Every row gives one point. The last column is the point's height on a tilted bowl or saddle (a function of degree 2), plus a little noise. Count its main directions that bend up, bend down and stay straight.

Points (10 x 3)
0.020; 0.025; 0.022
-0.045; -0.023; -0.004
0.065; 0.042; -0.026
0.047; 0.027; 0.003
0.016; 0.036; 0.018
-0.101; 0.028; -0.116
0.022; -0.036; 0.015
-0.049; 0.033; -0.015
0.007; 0.009; 0.029
-0.028; -0.037; 0.006
Directions: 0 up, 2 down, 0 straight

Points (18 x 4)
0.007; -0.006; 0.090; 0.090
0.024; -0.004; -0.002; -0.011
-0.026; 0.087; 0.045; -0.058
-0.047; 0.033; 0.023; -0.007
-0.012; 0.008; -0.056; 0.020
0.011; 0.063; -0.022; -0.053
-0.020; 0.034; -0.007; -0.029
0.041; 0.039; -0.028; -0.011
-0.013; 0.025; -0.027; -0.017
-0.061; 0.042; 0.041; 0.019
0.030; 0.016; 0.021; -0.008
0.030; -0.029; 0.032; 0.008
-0.073; 0.054; -0.028; 0.031
-0.083; 0.041; -0.003; 0.038
0.012; -0.026; 0.003; -0.022
-0.027; 0.039; -0.040; -0.003
0.003; -0.017; -0.048; 0.006
-0.083; 0.039; 0.073; 0.099
Directions: 2 up, 1 down, 0 straight

Points (22 x 5)
-0.013; 0.003; 0.021; -0.061; -0.025
-0.028; -0.084; 0.008; -0.002; -0.074
-0.040; -0.022; 0.034; -0.050; -0.041
-0.008; 0.054; 0.061; 0.024; 0.013
0.030; -0.016; 0.048; 0.011; -0.021
-0.056; 0.017; -0.032; -0.022; -0.030
0.029; -0.034; 0.043; 0.045; -0.031
0.006; -0.051; 0.028; -0.022; -0.054
0.040; -0.016; 0.059; -0.020; -0.023
-0.043; -0.024; -0.086; 0.060; 0.001
0.037; -0.021; 0.051; 0.028; -0.021
0.068; -0.016; -0.029; -0.012; -0.061
-0.045; 0.043; 0.038; 0.005; -0.026
0.051; 0.001; 0.027; 0.043; -0.021
-0.053; 0.013; 0.028; 0.000; -0.037
-0.010; -0.080; -0.024; -0.043; -0.050
0.012; 0.040; -0.056; 0.023; -0.042
0.014; -0.026; 0.011; 0.013; -0.035
-0.014; 0.013; -0.012; -0.056; -0.024
0.107; 0.018; -0.049; 0.055; -0.088
-0.052; -0.009; 0.063; 0.004; -0.037
0.000; 0.011; 0.074; 0.084; 0.014
Directions: 1 up, 2 down, 1 straight

Points (42 x 7)
-0.083; 0.013; -0.034; -0.049; 0.022; -0.009; -0.028
0.005; 0.012; 0.005; 0.018; -0.031; 0.004; -0.023
0.000; -0.012; -0.019; 0.044; 0.007; 0.026; -0.023
-0.006; 0.083; 0.082; -0.030; 0.037; 0.050; 0.018
0.008; -0.070; 0.034; -0.050; -0.052; -0.038; -0.061
0.047; 0.022; 0.040; -0.023; 0.029; 0.036; -0.010
0.073; 0.020; 0.051; 0.026; -0.007; -0.012; -0.020
0.000; 0.015; 0.031; -0.054; -0.082; 0.026; -0.038
0.007; 0.016; -0.064; 0.046; -0.110; 0.038; 0.147
0.000; 0.037; -0.049; 0.077; -0.003; 0.072; -0.047
0.035; 0.018; 0.073; -0.022; 0.027; 0.066; 0.018
0.014; 0.001; -0.017; 0.001; 0.018; 0.025; -0.020
-0.003; -0.046; -0.020; 0.019; -0.020; -0.024; -0.015
-0.050; -0.013; 0.014; 0.016; 0.014; -0.033; -0.012
-0.048; -0.033; -0.012; 0.026; 0.011; -0.001; -0.018
-0.035; -0.048; 0.038; -0.082; 0.045; -0.008; -0.020
-0.026; -0.037; 0.000; 0.001; 0.014; 0.038; 0.016
0.048; -0.001; -0.049; -0.022; -0.045; -0.083; -0.025
0.016; 0.000; 0.015; 0.067; -0.028; 0.021; -0.008
-0.020; -0.037; 0.051; -0.034; -0.006; -0.049; -0.035
-0.020; 0.068; -0.010; -0.032; -0.012; -0.018; -0.056
-0.038; 0.104; 0.061; 0.033; 0.042; 0.021; -0.004
0.008; 0.007; 0.069; 0.022; 0.036; 0.031; 0.001
-0.061; 0.064; 0.031; -0.003; 0.080; -0.007; 0.102
-0.019; -0.025; -0.004; 0.052; 0.017; 0.042; -0.001
-0.017; -0.029; 0.039; -0.002; 0.020; -0.007; -0.011
-0.071; -0.037; -0.038; 0.051; 0.001; 0.044; 0.018
-0.038; 0.006; 0.017; 0.062; 0.006; 0.021; -0.035
0.019; -0.057; 0.024; 0.015; -0.018; 0.012; 0.012
0.072; -0.022; 0.058; 0.034; 0.015; -0.015; -0.012
0.051; 0.002; 0.022; -0.037; -0.011; -0.048; -0.047
0.001; -0.038; -0.010; 0.012; -0.065; -0.100; 0.071
0.078; -0.057; -0.110; 0.057; 0.011; -0.015; -0.039
0.016; -0.026; -0.060; 0.029; -0.018; -0.013; -0.027
-0.019; 0.007; 0.062; -0.030; -0.029; -0.001; -0.042
0.082; 0.037; 0.012; -0.020; -0.037; -0.005; -0.043
-0.001; 0.075; 0.046; 0.067; 0.001; -0.030; -0.018
0.024; 0.086; -0.008; -0.039; -0.003; 0.032; -0.059
0.024; 0.054; -0.004; 0.068; -0.053; -0.017; -0.006
-0.046; 0.008; 0.011; 0.013; -0.030; -0.031; -0.017
0.064; -0.019; -0.022; -0.043; -0.069; 0.021; 0.001
0.073; -0.042; -0.042; -0.030; 0.069; -0.043; -0.004
Directions: 2 up, 1 down, 3 straight

Points (74 x 9)
-0.012; 0.044; -0.013; -0.006; -0.020; 0.036; -0.004; -0.037; 0.012
-0.013; -0.025; -0.041; -0.112; 0.035; -0.016; 0.025; -0.078; 0.035
0.023; -0.018; 0.045; -0.018; 0.048; 0.023; 0.031; -0.061; 0.031
0.048; -0.039; 0.008; -0.016; -0.047; 0.000; -0.005; -0.004; 0.026
-0.041; 0.040; 0.031; -0.035; -0.032; -0.008; -0.013; -0.079; 0.011
0.005; -0.012; 0.064; -0.027; -0.001; 0.018; -0.028; -0.036; 0.008
-0.003; 0.018; 0.034; -0.033; -0.017; -0.025; -0.011; -0.039; 0.012
0.007; -0.006; -0.048; 0.039; -0.027; 0.023; -0.029; 0.010; 0.021
0.027; 0.003; 0.008; -0.054; -0.026; 0.054; -0.031; 0.078; 0.015
0.004; -0.030; -0.001; 0.029; 0.009; -0.018; -0.042; 0.012; 0.016
-0.042; -0.099; -0.001; 0.050; 0.047; 0.043; -0.009; -0.031; 0.051
-0.007; 0.037; 0.003; 0.057; -0.018; -0.003; -0.128; -0.073; 0.069
-0.058; -0.036; -0.058; -0.064; 0.036; -0.030; 0.034; 0.001; 0.051
0.023; 0.005; -0.035; 0.050; -0.018; 0.035; -0.006; -0.042; 0.024
0.042; -0.072; 0.023; -0.071; 0.008; -0.012; 0.030; 0.043; 0.033
0.076; 0.022; -0.061; -0.016; 0.026; -0.041; -0.024; -0.001; 0.040
0.013; 0.062; -0.006; -0.014; -0.040; -0.029; -0.051; -0.013; 0.019
-0.005; 0.034; -0.007; 0.048; -0.081; -0.027; 0.047; 0.062; 0.043
0.006; -0.039; -0.033; 0.016; 0.114; -0.006; 0.024; -0.004; 0.054
-0.043; -0.035; 0.047; 0.005; 0.007; 0.006; 0.004; 0.033; 0.020
0.046; -0.026; 0.061; -0.043; -0.005; 0.061; -0.033; 0.004; 0.019
-0.082; 0.005; -0.032; 0.040; -0.011; -0.001; -0.019; 0.019; 0.032
0.035; -0.007; 0.019; -0.006; -0.006; -0.029; 0.044; -0.083; 0.030
-0.033; 0.091; -0.090; 0.026; 0.048; 0.012; 0.002; -0.008; 0.016
-0.048; 0.103; -0.027; -0.049; -0.029; -0.062; -0.006; 0.001; 0.030
0.061; 0.051; 0.005; -0.019; -0.044; -0.008; -0.052; 0.029; 0.032
-0.006; -0.032; 0.000; -0.060; 0.089; -0.038; -0.030; 0.030; 0.047
0.004; 0.025; -0.089; 0.046; -0.008; -0.011; 0.027; -0.026; 0.012
-0.003; -0.017; 0.084; 0.060; -0.055; 0.047; 0.068; 0.027; 0.071
-0.056; -0.043; 0.024; -0.058; 0.018; -0.023; 0.034; -0.035; 0.043
-0.065; 0.017; -0.038; -0.053; 0.017; 0.023; -0.033; -0.069; 0.026
-0.031; -0.053; 0.001; 0.014; 0.041; 0.021; -0.066; -0.056; 0.045
-0.022; 0.018; -0.053; -0.024; 0.056; 0.061; 0.006; -0.005; 0.025
-0.071; 0.040; -0.024; -0.035; 0.013; 0.009; 0.023; 0.000; 0.027
-0.058; 0.020; 0.000; 0.051; 0.018; 0.057; 0.053; 0.044; 0.051
-0.063; -0.026; 0.034; 0.027; 0.016; 0.023; -0.007; -0.034; 0.029
-0.012; -0.015; -0.047; -0.013; 0.024; -0.005; -0.038; 0.015; 0.019
-0.018; -0.006; -0.033; -0.064; 0.051; -0.010; 0.010; -0.013; 0.026
0.040; 0.017; -0.013; 0.056; -0.070; 0.033; -0.036; -0.076; 0.048
-0.135; -0.016; 0.031; -0.028; 0.019; -0.052; 0.051; -0.059; 0.095
0.042; -0.034; -0.064; -0.078; 0.010; -0.050; -0.048; 0.112; 0.049
0.007; 0.033; -0.034; -0.013; 0.031; -0.027; 0.015; 0.012; 0.017
-0.023; -0.048; -0.046; 0.013; 0.044; -0.013; -0.008; 0.044; 0.023
-0.056; -0.025; 0.075; 0.047; 0.084; 0.078; -0.004; 0.019; 0.079
-0.006; 0.052; 0.058; -0.010; -0.094; 0.044; 0.029; 0.045; 0.060
-0.049; 0.085; -0.075; 0.042; -0.011; 0.055; -0.043; -0.002; 0.032
-0.033; 0.042; 0.012; -0.030; -0.064; 0.036; -0.015; 0.057; 0.028
-0.046; 0.053; -0.027; -0.010; 0.002; 0.017; 0.056; 0.078; 0.033
0.015; 0.022; -0.003; 0.012; 0.002; 0.012; 0.031; -0.061; 0.018
0.063; -0.067; 0.027; -0.008; 0.027; 0.005; -0.028; 0.000; 0.022
-0.084; -0.086; 0.005; -0.008; -0.021; -0.089; 0.003; -0.004; 0.073
-0.016; 0.010; -0.065; -0.034; -0.030; -0.046; 0.000; -0.026; 0.028
0.003; 0.048; -0.038; 0.016; -0.022; -0.028; -0.069; 0.023; 0.023
-0.044; -0.015; 0.068; -0.023; 0.004; 0.025; -0.051; 0.030; 0.016
-0.070; 0.027; 0.053; 0.022; -0.060; 0.052; -0.018; 0.020; 0.042
0.004; -0.015; 0.030; -0.023; 0.000; -0.066; 0.066; 0.013; 0.057
-0.015; -0.025; 0.020; -0.045; -0.017; -0.082; 0.072; 0.012; 0.079
-0.052; 0.009; -0.006; 0.041; 0.005; 0.059; -0.031; -0.033; 0.040
-0.020; 0.063; -0.010; 0.001; -0.054; -0.004; -0.004; 0.035; 0.016
0.012; 0.043; 0.040; -0.039; 0.027; 0.003; 0.059; 0.014; 0.043
-0.015; -0.007; 0.039; 0.063; -0.001; 0.042; 0.020; -0.045; 0.031
-0.069; 0.012; 0.061; 0.019; 0.025; 0.078; 0.011; -0.028; 0.054
-0.009; -0.025; 0.005; -0.085; -0.035; -0.018; -0.025; 0.014; 0.030
-0.027; 0.028; 0.009; -0.005; -0.031; -0.012; -0.074; 0.064; 0.021
0.024; 0.018; 0.044; 0.029; 0.033; 0.004; 0.057; 0.013; 0.040
0.028; -0.023; -0.039; -0.015; -0.004; 0.016; -0.037; -0.021; 0.018
0.073; -0.015; -0.025; -0.041; 0.002; -0.034; 0.014; -0.011; 0.038
-0.027; -0.026; -0.030; -0.034; 0.016; -0.017; 0.070; -0.003; 0.043
-0.075; -0.015; -0.004; 0.019; 0.035; -0.034; -0.053; -0.047; 0.045
0.069; 0.036; 0.049; -0.028; -0.062; -0.060; 0.047; 0.039; 0.086
0.005; 0.104; 0.044; 0.052; -0.009; 0.002; 0.047; 0.002; 0.032
-0.021; -0.003; -0.025; 0.019; -0.024; -0.001; 0.021; 0.038; 0.017
-0.017; -0.008; 0.009; 0.025; -0.065; -0.008; 0.074; 0.014; 0.054
-0.011; -0.056; -0.005; -0.021; 0.077; 0.008; 0.030; -0.021; 0.037
Directions: 4 up, 0 down, 4 straight
